Each row is a point. Two turns around zero, p and q, are shown by what they do to some points. Where does a point land after both, in the order given? Backwards means that the second turn is done in reverse. Each puzzle has new turns, and all numbers are rounded.
In the rows, 128 means zero.

Turn p:
[131 121 152] => [137 105 133]
[144 104 137] => [112 106 140]
[ 86 122  89] => [131 179 154]
[151 165 134] => [132 122  85]
Turn q:
[157 134 106] => [122 148 158]
[145 157 125] => [ 99 142 137]
[120  98 161] => [143  86 122]
[107  98  94] => [174 147 123]
[111 152 153] => [103 117 101]
Where do these land?
p, then q: [142 141 153] => [152 132 148]
q, then p: [117 125 101] => [125 129  99]
q, then p: [161  75 132] => [118  67 137]
p, then q: [109 155 103] => [ 98 156 131]
p, then q: [111 143 152] => [124 126 161]

Turn p:
[153 199 136 144] => [167 118  82  81]
[128 144 137 132] => [141 120 123 118]
[107 100 106 141] => [122 159 153 145]
[138 130 123 100] => [103 117 122 118]
[ 87 102 135 135] => [135 133 174 145]
[155  93 133 116] => [101 120 115 162]
Turn q:
[132 132 167 119] => [142 142 124 163]
[106 145  98 108] => [130 151 127  89]
[156 113 167 104] => [168 123 134 166]
[ 99 119 101 136] => [104 134 147 101]
[147 132 107 173] => [ 97  90 108 121]
Where do these land?
p, then q backwards: [133 128 149 106] => [145 116 119 148]
p, then q: [ 93  91 100 117] => [108 168 113 163]
p, then q: [163 118 114 103] => [103 144 146  97]
q, then p backwards: [131 160 113 146] => [159 144 114 114]
q, then p: [121 142 164 168] => [160 167 152 123]

Turn p:
[ 91 113 125 102 131 154 135 119] => [137 138 144 153 111 107 100 152]
[101  89 117  98 111 127 164 116] => [139 152 140 132 112 134 110 187]
[130 115 164  99 133  94 131 161] => [117 122 109 125 171 105 145 166]
[154 169 108 148 149 123  69 124] => [133  91  97 143 134 142 131  62]
[ 85 103 101 170 105 161 159 132] => [ 93 143 184 123  90 149  97 139]
[150 153 109 152 167 122 110 130] => [138  96 134 141 139 147 149  87]
[157 132 161 131 142 115 134 113] => [146 121 120 105 133 111 164 124]
[157 151  86 139 132 120  92 120] => [137 114 100 143 125 167 129  85]
[109 135 113 122  97 168 181 132] => [128 187 170 125 121 132 102 135]
[119 138 164 133 119  93 117 124] => [125 105 109  91 145 109 123 135]
[156 111 159 115 122 131 116 137] => [116 139 101 127 128 105 158 135]
Turn q:
[135 157 100 138 147 127  84 124] => [129 152  86 155 106 123 151 123]
[168 159 140 193 128 123 119 146] => [140 124  88 100 106 151 165 177]
[108 135 131 107  98  91 151 116] => [136 130 156 138 152  90 111 152]
[ 90  73 126 118 127 118 164  92] => [164 115 188 146 144 138  95 107]
[171 154  95 118 144 142 111 146] => [ 85 126 101 145  93 128 154 130]
[118 131 122 120 129 142 103 183] => [ 99 115  87 129 159 132 139 110]
[135 138 156 121 118 149 107 129] => [113 154 117  98 132 130 128 121]
[113  89 156  99 138  85 148  91] => [151 131 165 138 130 123  57 134]
[120 150 149 134 148 152 145 150] => [128 103 111  91 122 116 135 112]
[113  82 141 112 106 127 156 123] => [128 117 174 124 158 142 102 123]
[138 141  92 150 124 151 119 109] => [133 141 132 143 106 136 173 122]
Where do these land?
p, then q: [125 156 107 166 113 175 139 100] => [131 193 151  99 124 110 127 137]
q, then p: [134  98 129  66 104  90 131 106] => [ 98  69 116 113 141  90 114 101]
p, then q: [111 184 121 165  95 128 125 107] => [114 194 138 137 111 117 104 101]
p, then q: [124 121 166 122 158 148 129 109] => [131 117 139 133 136 129 103 175]
p, then q: [143 154 112 154 103 142  93 125] => [146 168 156 147 119 118 143 107]
q, then p: [ 88 121 113 123 136 127 107 154] => [151  99 143 135 104 152 143 120]
q, then p backwards: [162 141 139 140 120 161 164 127] => [132 101 146 176 127 118 147 115]
p, then q: [123 114 108 117 174  96 118 148] => [139  91 125 120 125 180 129 115]
q, then p: [134 105 144  89 140 104 135 162] => [106  84 115 156 108 121 109 135]
q, then p: [135  86 140 139 136 108 138 144] => [102 125 124 162 105 111 141 120]
